Rows are points. Examples show where two turns around zero, p and q, send a point. Where does a point land after both, in the order given? Backwards means that the second turn is done in reverse. Each puzzle has new turns, and all numbers are rounded.

Turn p:
[ 32 -51 -30] => [-45  24  44]
[36 49 10] => [ 50 -25  26]
[-58   5 -13] => [-23 -21 -51]
[-21  18  41] => [ 34  10 -35]
[ 11 -22  -8] => [-17  13  15]
Turn q:
[ 10 -22 -45] => [ 37 -27 -22]
[  1  41 -26] => [ 13 -25  40]
[ 25 -25   5] => [-12 -11 -32]
[-36   6  66] => [-38  63  14]
Where do these land?
p, then q: [ 25 -14 -14] => [-20  24   7]
p, then q: [ 31 -23  36] => [-36 -16  36]
q, then p: [-70  -7   9] => [ 61 -33  17]
q, then p backwards: [ 14  44 -31] => [ 33  32 -31]

Turn p:
[ 14 -19  -3 -12] => [ 9  3 24 -4]
[ 28  15 -41 -23] => [ 10  46   7 -31]
[ -9 -46 -24 -32] => [-15  -8  50 -31]
[ 16 -24 -27  15] => [ 26  -9  10 -31]
[-54  66  60  49] => [-34 -29 -87  61]
[ 5  7 35  4] => [ 4 -5 -4 36]
Turn q:
[  3  39 -12 -38] => [-21  28 -22  37]
[-26  28 -18 -28] => [-22  41 -19   7]
[ 14  49 -16  -5] => [-34  -2 -33  26]
[ 31 -24   9 -18] => [34 -9 10 25]
[-16 -36 -24  60] => [ 17 -29 -10 -67]
[ -7 -56  61  30] => [ 26 -29  74 -29]
Where do these land?
q, then p backwards: [-12  22 -25   0] => [-15  30 -10   2]
p, then q: [-21  46  29  18] => [ -4  -4 -42 -44]
q, then p: [ -5   8 -62  -5] => [ -2  36  -9 -51]
p, then q: [-26  16  31  50] => [ 39 -10 -32 -42]
p, then q: [ 56 -27   3 -25] => [-21 -40  29  41]
q, then p: [  8 -64  24 -38] => [55 23 -4 51]

Turn p:
[  5   2   7  19  -3 -24] => [-25 -10   2  -3 -17  -3]
[ -6  19  -6 -24  29  28] => [ 32 -15  -3   4  36  -9]
[  2  -6  39 -15 -12  19] => [ 21   4 -38 -11 -11  10]
[16  4 -4 22 28 27] => [ -3 -23   6 -10  30  26]
[-28 -22 -27  -6  17 -24] => [ 14  -1  45  14 -17 -12]
[ 23  -7   7 -19 -36 -10] => [ -9  36 -18 -20 -12 -12]
[-12  10 -16  22 -24 -15] => [-29  11   6  26  -8  -1]
Turn q:
[  4  24  15  17 -25 -33] => [ -3 -30 -41   3  15   3]
[15  9 21 10  8 -5] => [-15  -6  -4   6  23 -10]
[-35  26   6 -33   8   4] => [-12   0   9  26 -13  45]
[ 14   3  13 -10 -18 -32] => [-14 -21 -28  11 -10 -13]
[ 16 -31  -2  31 -18  37] => [  3  13  11 -56   9 -20]
[  3 -16   4  12  12   6] => [  0  18   4  -6   9 -12]
[ -8   5 -35 -29  23  17] => [ 20   5  40  19 -22  12]
[ -8 -22 -23   2  10   6] => [ 21  22  10  -4 -12  -6]
Where do these land?
p, then q backwards: [-19  10   3 -15  18  32] => [ -3  24 -21  24  11 -18]
p, then q: [ 17 -19  -4  -6  20 -25] => [-32  -2 -12   9 -21   0]
p, then q: [  9  16  -5 -13  -7  -1] => [12 -1 -4 21  2  1]
p, then q: [-23 -33 -12  11  -8 -27] => [-27 -17 -24 -28  10  14]
q, then p: [ -7  21 -18  20  -5  -8] => [  2   3  11 -27  16  12]
p, then q: [  9  21  12  24   0 -21] => [ 13  25 -16  -6 -19  15]
q, then p: [  6 -10  15 -10  -7 -26] => [-14  10  20  21  -6  -3]
p, then q backwards: [  8  -6   9 -11 -11  76] => [-54  20  -3  52   6 -11]

Turn p:
[ 12 -29   1  -2 -19   9  -9 -13] => [  2   1 -15   5  -6  22  27 -13]
[-12 -16 -13  -3   6  23  -1 -21] => [ 1  3  9 19 16 23 16  9]
[ 14  32 -19   7  16 -16   5   8] => [ 15 -21  14 -16   9 -14 -30  -3]
[ 18   3  -8   7   7 -29  28   4] => [  5 -11  11 -19  13 -27   1 -25]
[ -9  12  20   7 -31   9 -22 -14] => [-12  14  -1 -11 -32  28  -2   7]
[ -1  20 -30   2  -7  -7  33  18] => [  8   0   3 -35  35 -13 -12   3]
[ 15  37  15  -4  21 -10 -21  47] => [ 16 -13 -19  -2 -25 -37 -45  16]
[ -6 -18   7 -24  11  22   2 -13] => [-6 -5  0 23  4  4 27 20]
[ -6 -29  13  31 -18  10   3 -16] => [  4  35   6   5  -9  19  23 -21]
[-13   8  25 -32  26   2 -14   4] => [-20 -13  -2  26 -16 -19  -5  29]
[-12 -19 -12   9 -12 -15  -4  -4] => [-13  10  -7   2  12  13  -1 -23]
Turn q:
[ 15   6  -2   0 -10  28  34  33] => [-20  -8  -6 -19  38 -32  -6  -8]
[ 12   5 -11  -1 -14  12 -18   0] => [ -1   9  -2 -13  -6   5 -19 -16]
[-19 -15 -29 -12 -17   1 -29  11] => [-14  14  18  -4 -39 -13 -19  -6]
[  1  -4 -14   9 -11  -3  14 -16] => [ 9  6 24 -3 10  3  4 -5]
[ 0 22 14 17  0 -2 16 10] => [  3 -24  -9   4  17  -4  12 -14]
[-15   3  19 -17  -3 -26   3 -48] => [48 18  2 24 -9 11 20 11]
[-10  20 -16 -10  34   1 -20 -13] => [-19  22 -15  16 -17  23  19 -11]
[18 -8 -8  0 -7 -8  5 29] => [-16 -12   5   5  12 -11 -26   3]
[ -4 -29  47  14  27  -4  -3  -7] => [ 12 -26 -17  -8  -5  18  17  47]
Where do these land?
p, then q: [ 16  15  -1  -2   4  -4 -12 -14] => [ 10   1   2 -17  -5  -4 -13  15]
q, then p: [ 11  -3  14 -16  16   8   0 -13] => [ 18  -7  -4  -7  16  -4 -15  12]
q, then p: [17  7 -3  6  1  1 -9 64] => [-34  11 -12  38  17  26 -16 -21]
p, then q: [  2 -13   5  13   8   6 -12 -18] => [ 13  -9   1 -21  12   7   6  -6]
q, then p: [ -5   4 -15  13  10  11  13   0] => [-13   7  16   5   5 -10   9  11]
q, then p: [  9 -13 -16  -7   0  -4  -1  -4] => [ -1   6  -1   2 -15  -2 -13  11]
p, then q: [-76   0  -3 -13  10  -1 -10 -16] => [-22 -37 -21 -10 -39  -8  45 -19]
q, then p: [ 14  -6  -2  17  13 -20  15  -5] => [ 17  19   3  22  -4 -12   5   5]
q, then p backwards: [ 11   9  19  -9 -62   2  17   5] => [ 29  16 -21  26  27 -14  19  36]
